Each wall is flat, endless, passes through zero and stands at right angles to its row. A trip goes straight from one point to another. List the walls that it crosses, first one first.

Walls:
(1): [ 1.7 -1.5  3.6]
(2): [1.8 0.2 6.1]
(3): [1.2 0.4 0.1]
(4): [ 2.2 -2.7  0.0]
(5): [-2.4  0.8  0.2]
(6): [ 0.3  2.7 -2.8]
(7): [-2.7  1.8 -2.6]
(8): [-5.2 -1.0 -1.8]
Trips:
[3.0 5.4 0.2] to [ 1.4  2.5 -1.5] -> 2
[-1.0  2.1 -1.6] to [-1.3  1.5 -3.1] -> none
[-1.1  6.1 -2.0] to [-5.0  2.6  2.6] -> 3, 2, 6
[-3.8  0.7  1.8] to [-0.2  1.4  3.6] -> 1, 7, 8, 3
[ 2.0  6.0 -5.2] to [0.2 1.6 3.0] -> 5, 2, 1, 7, 6
[ 4.6  1.5 -8.2] to [ 4.1  3.7 -2.2] -> 4
[-2.8  0.4  3.0] to [-1.4 -0.5 -7.5] -> 1, 2, 6

Walls:
(1): [-1.6 -1.2  1.1 -2.6 -0.9 -1.0 -4.0 -5.2]
(2): [-1.1  0.3 -0.2 -2.0  1.7  1.4  2.1  2.2]
(3): [ 1.1  0.3 -3.6 -0.9 -1.6 -1.6  2.0 -0.3]
(4): [ 2.2 -4.7  5.3  5.9  5.6 -1.4  1.4  5.6]
(5): [-3.9  2.3  3.0  4.1  1.7  1.2  3.8  0.5]
(6): [ 1.3 -3.4  2.8  1.4  3.7  0.2  5.8  1.7]
(7): [-1.9 -7.7 -1.0  1.1 -3.2  2.3  0.8 -3.4]
Trips:
[ 2.3  1.5 -3.4 -1.8 -2.0 -3.0  6.1 -0.7] to [ 1.5  4.0 -1.4  0.5  4.2 -2.1  2.6  1.5] -> 5, 4
[ 3.9 -6.9  1.3 -1.0 -8.1 -3.1 -4.5 -1.2] to [-2.2 -0.1  1.8 -1.9 -5.2  0.9 -7.2  3.0] -> 3
[ 6.6 -1.4 -3.7  2.7 -2.3 -1.4 -3.5 -2.0] to [ 0.5  0.4 -1.0  3.5  1.3  1.4 -7.2  2.0] -> 4, 3, 7
[ 2.2 -4.1  2.3 -1.6  0.5 -0.6 -2.6 -1.1] to [-1.1 -0.7  1.5  0.3  0.8  1.9 -0.1 -2.8] -> 5, 4

Walls:
(1): [ 2.6 -1.1 -0.6 -0.1 -3.9 -0.3  4.1  1.4  1.0  3.4 -4.0 -2.3  3.5  3.6]
(2): [-0.9 -2.3 -0.4  4.7 -1.3 -0.3  0.6 -0.6 -0.7  1.1 -2.0  1.8  2.4 -1.4]
(3): [-2.8  1.6  2.1 -2.0  1.6  2.1 -3.0  6.7  2.1 -6.9 -2.8 -1.5  1.7 -1.3]
(4): [-0.1  5.2 -3.1 -0.7  0.5  3.8 -2.6 -5.2  3.3 -5.1 -0.9 -5.2  2.0 -0.4]
(5): [ 2.3 -1.9  1.4  1.9 -4.2 -0.9 -3.4  0.3  7.6  2.3  0.7 -1.3 -2.3  2.6]
(6): [-1.8 -1.4 -1.8 -6.9 -1.6 -1.9  3.8 -2.2  6.0 -6.0 -2.6  0.1 -0.9  0.8]
Trips:
[11.1 -1.4  0.0 -0.5  2.2  4.3  3.7 -7.6 -3.2  1.2  1.1 -0.8  2.5 -1.7] to [ 1.1  5.7 -4.3  1.7  0.9 -1.1  2.2  1.7  5.5  3.4 -2.1  0.3  2.2  1.2] -> 5, 6
[ 1.7  0.6 -1.6  7.3 -0.9 -0.4 -0.9 -6.1 -1.3 -1.4 -0.8  1.2 -3.3 -3.5] to [-0.5  0.2  2.1 -1.4 -0.4 -0.3 -1.3  3.3 -1.5 -7.1  0.7 -1.6  2.0  1.3] -> 5, 3, 6, 2
[-2.6 -1.9 -1.3 -3.1  0.9 -3.5 -4.4  4.7  1.2 -4.5 -2.6  1.0  4.2  0.0] to [ 1.6  1.5 -1.2  4.9 -0.7 -0.8  3.1  2.1  1.3  1.6 -2.1 -0.9  1.3 -1.1] -> 2, 1, 4, 5, 6, 3
[ 0.8  1.7  2.4 -3.9 -3.3  4.3 -5.7  8.5  5.7  3.6  0.5  0.5  4.6 -1.7] to [-0.1 -3.8  1.7  1.5  0.0  0.4 -2.8 -5.5 -1.9 -1.1  2.0  1.5  1.9 -0.2] -> 4, 2, 1, 3, 5
[ 2.0 -6.1 -1.1 -1.4  0.1 -1.2 -1.3 -1.7  0.1 -2.3 -2.0  5.1 -1.7  3.8] to [-2.9 -1.0 -3.6 -6.0 -4.7  1.0  2.6  1.6 -0.7  6.0 -2.2 -1.0 -0.7  1.7] -> 2
[-3.1 -3.2  3.2  3.1  0.9  1.2 -2.6  3.3 -2.4  4.0  1.0 -0.3  5.9  4.5] to [-4.1 -0.2  0.2 -0.2 -1.3  1.3  0.3  6.4 -1.8  2.6  0.8 -1.3 -4.3  2.4] -> 2

Walls:
(1): [-0.2 -4.1 -5.1  0.6  3.0 -5.7 -0.1 -0.8  3.4 -2.1 -3.3  2.4  4.9 -6.8
 -0.4 -5.2  5.8  4.0 -0.1 -0.1 -0.4 -4.8 -8.4  2.3]
(2): [-0.4 -6.1  4.1 -2.1  2.7  0.7 -2.9 -1.1  2.6 -0.3  3.5  1.4 -1.3 -1.0
 -5.2  3.6 -3.1 -1.4  0.9  2.7 -1.4  0.2 -2.2 -7.0]
(3): [-2.9  1.8 -0.8  1.5  0.2  4.1  6.1 -4.4 -9.1 -4.0 -2.3  4.7  0.1 -1.8
  0.5 -0.5  1.5 -0.6  0.4 -5.8 -1.5  0.5 -1.6  4.3]
(4): [-0.2  5.3 -1.3 -0.5  1.3 -3.4  3.3 -1.8 -2.2 -3.7 -7.4 -0.3  4.1 -0.3
 -1.5  2.3 -4.6 -0.7 -1.7  0.2  4.3 -2.2  2.5  0.3]
(5): [ 4.2 -1.0  1.6 -0.8  1.2 -0.6  5.9 -3.6  5.7  1.7 -4.5 -2.6 -5.7  2.1
 -1.4 -1.6 -1.6  2.0 -1.8 -2.0  1.2 -9.1  5.9 -1.7]
(6): [-2.1 -1.9  3.7 -2.9  1.1  0.9 -0.4 -1.7 -0.1 -3.2  1.6  0.5 -2.6 -1.0
  0.1 -0.7 -5.1  2.6 -0.6  0.6 -0.4  0.0  3.1  1.0]
(7): [ 0.6  0.3  1.1 -2.8 -1.5  2.4  1.4  6.5  3.0 -3.4 -2.4  1.9 -0.3 -5.5
 -7.1 -2.2  2.0  2.6  0.7 -2.4  2.4  2.4  3.0 -4.0]
(8): [ 1.4 -4.0  1.6  4.1  0.0  0.1  2.2 -5.3 -4.3  0.7 -1.3  3.0 -3.6 -5.2
 -3.4  2.5 -3.6 -1.7 -3.2 -0.3 -2.1 -2.0  5.0  0.2]
Trips:
[-0.2  1.1  1.0 -1.3  1.3 -1.8  0.4  5.1  0.3  1.0  4.6 -1.7  4.4  3.0
  2.0  1.8  1.1 -5.5 -0.5 -1.8  0.7 -0.3  3.5  2.3] to [ 5.9 -5.6 -4.8  0.9  3.7  5.1 -2.0  4.6  2.0  2.4 -5.6  3.3  0.9 -0.1
  3.5 -2.2  0.1  1.6  1.9 -2.3 -1.0  3.8 -0.9  0.4] -> 7, 1
[-1.2  3.0  2.5  0.6 -4.9  4.2 -2.3  1.4  0.6  1.9 -3.7  3.6  2.7  1.2
 -5.1 -1.5 -2.5 -2.1  1.5 -6.8 -0.7 -3.8 -3.6 -1.7] to [ 2.4  0.6  0.7  2.8  3.9  3.5 -3.0 -3.4 -1.2  1.4  5.8  1.8 -2.6  1.2
 -4.1 -3.0  0.2  2.9 -1.2  3.0  6.9  2.0  1.9 -2.6] -> 8, 4, 6, 3
